Each wall is flat, endless, passes through zero and stands at right angles to its row. A trip goes straight from one point to another. Which walls does it cross, in order?

Walls:
(1): [ 0.22 -0.36]
(2): [0.28 0.23]
(3): [ 0.01 -0.12]
(4): [0.10 0.25]
(5): [0.28 0.29]
Trips:
[-0.06  0.87] to [0.44 0.23] => 1
[-0.11  0.94] to [0.24 0.39] => none

Walls:
(1): [ 0.39 -0.24 -0.40 -0.30  0.17 -0.78  0.37 -0.23  0.22]
(2): [ 0.29  0.08  0.13 -0.19 -0.25  0.01 -0.12  0.05 -0.18]
(3): [ 0.16  0.82 -0.15  0.14 -0.39  0.12 -0.42  0.28  0.18]
(4): [ 0.33  0.14  0.20  0.59 -0.19  0.45 -0.23  0.45 -0.14]
(5): [-0.04 -0.35 -0.38  0.28 -0.22  0.34  0.28  0.63  0.02]
Trips:
[-0.38  0.07 -0.08  0.26  0.62  0.19 -0.34 -0.27 -0.11] to [-0.10  0.09  0.11  0.22  0.22  0.46  0.52  0.26  0.47] => 4, 5
[-0.01  0.08 -0.08  0.52  0.34 -0.02  0.17  0.56  0.50] to [ 0.87  0.45 -0.22  0.02 -0.08  0.37  0.28  0.17  0.12] => 1, 2
[ 0.17  0.15 -0.26  0.08  0.15 -0.09 -0.22  0.16  0.11] to [ 0.27 -0.04  0.31  0.08  0.69  0.10  0.01  0.22 -0.01] => 5, 3, 1
